Each row of a before or after table is a point. The points were changed in one or more steps. Then noise was added and the rows were shuffled. The steps act on columns, c1 being the first. Name the steps. A step turns or swaps two columns, mirrors them in a line or flattens them onto one, adds a multiple of one to another, or multiplies or shifts one. Angles are multiples of 10 degrees, from the lower column toward the higher: turns from -170 to 170, lines from 10 to 170 but not 90. Use the fewest steps. Two steps may share a column if one is a turn and the other turns, adds or multiplies; they go together, in the order done. Otherwise the lowest column goes first.
In the rows, zero is written as 128.

Before (11 x 2)
[[115  91]
 [143 165]
 [103 122]
 [120 111]
 [109 150]
 [161  83]
 [182 130]
 [ 99 106]
 [133 134]
 [104 160]
 [146  97]]
After (11 x 2)
[[117 112]
 [141  95]
 [183 121]
 [102 126]
 [ 96 111]
 [113 154]
 [109 163]
 [134 133]
 [153  78]
 [109  94]
 [150 162]]
Steps: turn c1 and c2 by -10 degrees

Before (8 x 3)
[[132 140 165]
 [146 127 171]
 [147 138 141]
 [146 113 148]
 [123 132 112]
 [101  92 142]
 [138 138 138]
 [109 117 146]]
After (8 x 3)
[[123 125 173]
 [138 157 149]
 [102  95 135]
 [131 140 111]
 [132 159 142]
 [113 164 162]
 [135  83 155]
 [ 97  20 126]]
Steps: turn c1 and c3 by 30 degrees; multiply c2 by 3

Before (13 x 4)
[[112 143 144 152]
 [105 128 131 127]
 [ 97 121 148  76]
 [171 118 146 138]
 [ 90 120 130 129]
 [176 116 109 120]
 [122 146 139 138]
 [149 122  64 140]
 [101 117 145 152]
 [105 176 119  80]
 [103 121  46 145]
 [ 87 143 147  86]
 [ 97 126  76 125]]
After (13 x 4)
[[140 147 136 121]
 [150 142 139 113]
 [139 121  82 149]
 [125 128 127 105]
 [ 86 143 141  87]
 [147 121  71 106]
 [139 117 141 171]
 [ 80 176 123 104]
 [130 120 129  90]
 [120 118 116 177]
 [124 128  90  98]
 [153 116 141 102]
 [ 78 122 141  95]]
Steps: swap c1 and c4; multiply c3 by 0.7

Before (8 x 6)
[[123 118 124 121  85 141]
 [104 121 121 158  98 136]
 [122 105 148 171 102 102]
 [134 133 116 141 122  96]
 [178 103  96 147 137 103]
 [151 152 173  87 170 171]
 [162 114  93 169 136 106]
 [128 145 133 148  66 145]]
After (8 x 6)
[[178 104  96 147 155 105]
 [121 105 149 174 116 103]
 [154 151 172  88 153 171]
 [105 119 121 162 105 135]
 [120 120 123 119  89 139]
 [127 145 131 149  56 144]
 [162 111  95 171 144 108]
 [132 135 117 139 119  97]]
Steps: add -0.7 times c2 to c5

Before (13 x 8)
[[155 163  86  82 148 144 125 147]
 [115  93 149 136 119 126 106 167]
 [106 107 125 113 128 158 142 164]
 [128 143 109  93 107 132 103 104]
 [149 172  93  80 169 137 108 109]
 [ 97 175 147 134 108 145 143 134]
 [125 164 171 118 136  88  92  86]
 [143  94 116 143 177 131 108 160]
 [ 69 105 132 148 145 106 146 104]
 [136 104  96 116 122  83 138 138]
 [107 156 104  85 142  95  98 154]
 [103 107 109 121 125 147 145  85]
 [ 76 122 173  90 104 136 152 107]]
After (13 x 8)
[[142 153  95 165 142  95  95 100]
 [156 110  95 175 170 136 137  82]
 [123 138 128 162 122  83 139 151]
 [ 80 108  77  99 104 135  94 134]
 [105 165 116 136 129 158 117 148]
 [149 102 103 159 107 130 116 113]
 [144 146  98 182 149 144 151  95]
 [ 81 105 145 117 145 105  87 151]
 [154 162 147 133 178 131 131 164]
 [141 167 130 106 119 128 105 163]
 [159  87 103  90 136  87 109  93]
 [101  86 128 148 122 147 115 149]
 [ 99 133 126 109 107 144 110  80]]
Steps: turn c1 and c7 by 60 degrees; turn c2 and c8 by -90 degrees; turn c3 and c4 by -110 degrees

Before (10 x 9)
[[135 134 130 167  96 125 131 172 141]
 [147 103 134 112 164  92 107 130 151]
 [ 83 119 134 134  75 157  89 160 102]
 [139 101  98  89  95  96 121 149 169]
 [103 110 146 168 154 140 127 114 145]
 [124  96 126 118 146 122 157 116 124]
 [126 135 159 101 129 157 104 183 165]
 [112 126 112 135 148 113 119 176 153]
 [136  99 112 141 109 175  93 135 124]
 [127 158 104 154 129  95 111 101 129]]
After (10 x 9)
[[124 102 146 117 120 119 158 130 113]
 [128 152 142 101 167 155 104 222 121]
 [125 135  91 154 128  96 110  60 128]
 [111 116 117 134 150 113 118 166 104]
 [ 84 125 139 133 112 156  90 151 185]
 [137  97 135 141 127 175  94 116 145]
 [147 112 149 114 145  91 106 154  88]
 [102 127 154 166 141 138 127  54  99]
 [137  87 122  89 173  98 121 209 152]
 [135 133 126 167 145 125 132 111 157]]
Steps: turn c2 and c3 by -40 degrees; add -1.5 times c4 to c8; turn c5 and c9 by -100 degrees

Before (14 x 11)
[[141 163 112 120 105 147 166 113 145 113 109]
 [105 103 155 103 145 157 109 114 167 108  92]
 [170 144 104  91 112 156 139 151 129 166 101]
 [189 184 121 146 154  95 107 132 144 108 142]
 [120 144 148 156 110 109 112 128 143 145  93]
 [167 134 138 172  84 169 105 128 144 181  96]
 [167 140 149 114 124 123 162 129 162 181 172]
 [113 116 141 118 130 172 164 140 124 100 136]
 [139 186 103 167 130 152  85 133 118 162 162]
 [183 117 113 106  95 101 165 146 182  98 156]
 [115 135  93 144 154 114  94 103 105 135 108]
 [171 130 137 130  96 149 109 114 131 102 132]
 [103 191 106  87 109 141 166 141  98 184 148]
 [142 176 129 110 122  91 145 122  95  99  89]]
After (14 x 11)
[[144 121 148 164 124  99 163 147 182 120 157]
 [149 126 154 139 127 150 110 113 132 109 130]
 [108 135  98 110 186 112  96 101 105 123 109]
 [148 185 153 129 184  93 102 134 142  98 145]
 [127 116 129 154 160 172 165 143 124 114 133]
 [107 192 101 125 138 142 165 140  99 199 145]
 [148 132 156  59 115 170 101 129 145 140  96]
 [125 163 124 146 135 147 167 116 147 122 109]
 [133 144 138 130 141 155 141 150 130 183 102]
 [135 143 136  97 139 107 113 130 139 125  94]
 [133 177 135 158 154  93 150 124  94 117  87]
 [154 142 160 104 152 121 164 130 161 180 171]
 [121 186 119  77 162 150  84 134 118 133 162]
 [136 102 131 161 175 156 110 111 170 129  91]]
Steps: flatten c1 and c3 onto the line at 50 degrees; mirror c4 and c10 in the line at 110 degrees; shift c5 by 30

Before (11 x 12)
[[160 116  76 126  85 120 112 148 169 116  87 137]
 [111 146 110  96 148 196 107 129 146 154 132 132]
 [ 97  99 126 171 107 186  92 101 128 152 145 102]
 [175 128 125 157 135 116 124 118  70 126 111 135]
 [153 138 172 145  86 148 143 115 174 139 160  82]
 [143 143 160 129 107 166 114 109 153 131  95 132]
 [152 107 107 170 155  80 122 120 114 123  95  92]
 [124 159  79 127 144 171 118 122 126  86 121 110]
 [106 149 126 116 129  86 120 121  80 139 130  76]
 [ 87 131 145 155  96 141 142 163 125 132 123 110]
 [144  88 100 143 117 137 148 143  94  96  74 109]]
After (11 x 12)
[[111 147 145  95 149 196 106 130 147 153 131 139]
 [154 139  65 146  85 147 143 115 174 141 160 125]
 [ 86 130 104 155  98 141 142 163 124 132 123 128]
 [143 141 109 129 107 167 114 107 153 132  95 100]
 [124 159 144 128 144 170 118 122 126  85 122 177]
 [176 127 134 159 135 115 125 118  69 127 111 126]
 [161 114 169 127  84 121 111 148 170 116  86 163]
 [106 149  90 119 128  86 120 121  79 138 131 162]
 [152 109 114 170 155  80 120 122 116 122  94 167]
 [ 97  98 109 172 105 187  92 100 128 151 145 146]
 [145  88 132 144 117 138 148 143  95  98  75 160]]
Steps: turn c3 and c12 by -130 degrees

Before (9 x 12)
[[165 167 152 160 151 127 125 110 131 114 108 149]
 [127 149 135  96  99 114 167 102 146  80 169 101]
 [ 88 142 102  89 116 113 157 142 143  75 136 105]
 [ 88 165 142 114 115  95 127 103 170 116 183  61]
 [154 106  98 116 135 163 112 143  85 101 127 108]
 [165 107 139 115 113 141  92 144 126 129 107 139]
 [156  97 104 134 124 149 134 172 109 136 141 135]
 [134  94  86  72 122 183 135 160  81 161 122 123]
 [152  77 137 149 143 128 107 106 110 154 110 139]]
After (9 x 12)
[[123  98 101 161 173 177 155 161  80 161 134 124]
 [167 127 130 127 172  89 151 101 148  79 128 100]
 [106 161 150 126  86 118 139 111 131 114 165 149]
 [135 125  98 144 165  96 142 143 141  76  89 107]
 [104 126 141 124 148 165 105 146 125 130 167 139]
 [183 162 130 126 146  91 122 103 169 115  88  62]
 [143 100 112 122 128 152 134 171 108 138 154 135]
 [127 117 109 143 132 171 132 140  83 102 154 107]
 [113  96 143 125 102 156  94 106 110 154 155 138]]
Steps: swap c1 and c11; turn c2 and c7 by 30 degrees; turn c6 and c7 by 40 degrees; add -0.3 times c9 to c3; turn c4 and c5 by -130 degrees

Before (9 x 14)
[[114 139  80 138 127 166 139 118 172 156 123 151 166 132]
 [112 178 115 131 111 123 162 119 114 157 114 148 112 116]
 [134 138 142 165  90 135 121 174 144  86 112 196 167 129]
 [ 94 151 118 101 135 156 129 140 102 114  97 127  90 141]
 [118 138 141 107 181 102  89 139 108 152  86 148 154 125]
 [160 110 130 128 101 105 122 165 118 123  81 112 190 175]
 [127  42 150 123 105 101 110 153 144 116 106 157 151 159]
 [120 125 104 126  95 118 131 121 104  95 124  80 100 126]
 [163 126 103  85 136 138  71  96 131 139 111 139 140 129]]
After (9 x 14)
[[127  45 162 122 117  91 112 154 141 114 162 161 117 160]
 [158 110 128 128 118  92 119 163 122 121 131 151 164 176]
 [119 139 147 110 185 132  89 141 108 149 135 155 122 126]
 [161 130  86  85 130 138  73  95 128 138 161 143 126 126]
 [136 137 154 164  91 114 122 176 145  85 160 194  89 127]
 [ 91 149 111  98 123 159 126 141  99 113 145 107 114 139]
 [119 127  87 125 105 106 133 122 105  94 174  82 152 127]
 [113 177 106 130 116 118 163 120 116 155 166 131 104 114]
 [114 142  49 141 106 161 138 120 173 158 173 162 129 132]]
Steps: multiply c3 by 1.6; turn c5 and c6 by 30 degrees; shift c11 by 50; multiply c13 by 0.7; turn c12 and c13 by -50 degrees

Before (8 x 18)
[[166 141 147 149 110 181 136 121 149  98 108 169 103 153 163  95 148 123]
 [108 127 113  70 161 127 151 146 104 161 126 107 107 148 163 143 136 130]
 [ 86 133 128 155  85 130 143 132 110 121 156 167 107 168 100 133 122 105]
 [124 213 133 133 106 171  86  94  74 120  92 161 148 153 102 147 161 181]
 [134 131 112 147 115 146 100 156 135 147 161 109 108 123 131 142 116 126]
 [ 81 196  95  98 101 131 107  98 158  99  91 137 116 111  89 178  97 111]
 [126 123  70 113 123 116 124 134 160 173 127  83 137 121 159 133 121 126]
 [156 142 139 128  90 141 129 128 159 153 114 156 142 113 114 100 158 106]]
After (8 x 18)
[[136 132 114 146 113 145 100 158 119 147 153 110 157 127 130 142 114 127]
 [156 143 139 128  89 141 127 129  93 153 110 157 116 125 113  99 158 105]
 [128 123  71 114 124 114 125 134  92 175 118  82 129 131 159 133 121 126]
 [166 143 149 149 109 181 136 120 118  97 147 167 104 159 162  92 148 123]
 [123 213 133 133 105 170  84  95 187 119 104 160  97 134 101 148 160 182]
 [ 86 133 128 155  84 130 141 132 158 123 153 169 150 159 101 132 121 106]
 [108 128 113  68 162 129 151 148 159 162 149 108 122 141 164 144 139 129]
 [ 81 196  94  97  99 131 107  97  94  98 132 138  89 122  86 180  98 110]]
Steps: mirror c9 and c14 in the line at 80 degrees; turn c11 and c13 by 80 degrees

Before (9 x 20)
[[124 172 116 104 111 117 127 101 141 123 148 164  78 117  96 147 171 108
  154 126]
 [165 143 148 129 140 126 139  82 158 147 166 141  54 110  87 139 145 118
  155 117]
 [ 98 106 147  99 164 169 137 148 140 166 141 135 192 105 136 166 149 140
  135 101]
 [ 93 107 122 105 192 126 139 125 133 150  86 158 170  86 143 133 137 108
  118  83]
 [138 101 115 130 126 142 145 164 160 133 111 127 176 121 144 164 149 102
   96 107]
 [158 106 135  63 146 111 158 137 173 146  70 136 119 130 125  76 104  82
  160 104]
 [103 124 112 142 149 131 107 164 137 136 120 108 199 116 149 152 119 148
  146  98]
 [122 180 138 143 122 117 152  90 151 130 120 129 109 123  68 141 140 109
  174 142]
 [142 122 151  77 130  70 138 124 178 154 102 127 152 119 103  61  82  71
  137 112]]
After (9 x 20)
[[135 108  92  65 151 109 155 110 177 126 162 145 122 126 124 129 102 159
  166 103]
 [138 179 117 143 120 122 150 152 155  94 134 133 107 122  63 130 143 146
  169 138]
 [130 120 138 143 148 131 110 101 136 150 117 138 198 115 145 125 123 106
  141  97]
 [131 106 153  99 165 167 136  86 138 122 126 120 187 106 139 127 148 135
  128 108]
 [123 100  99 128 121 139 148  99 161 155 132 133 176 119 142 126 149 132
   97 107]
 [125 124  91  79 134  69 137 109 176 107 138 137 149 120 108 129  83 175
  138 111]
 [123 108 109 107 193 124 138 112 130 114 181 138 169  89 144 127 139 133
  115  80]
 [135 142 134 127 138 125 144 142 158  79 121 110  55 102  88 129 143 149
  161 116]
 [132 170 106 104 115 115 128 149 141 112 146 117  80 114  96 128 174 128
  151 132]]
Steps: flatten c1 and c19 onto the line at 80 degrees; mirror c3 and c18 in the line at 30 degrees; turn c8 and c10 by 130 degrees; turn c11 and c12 by -120 degrees; multiply c12 by 0.4; multiply c16 by 0
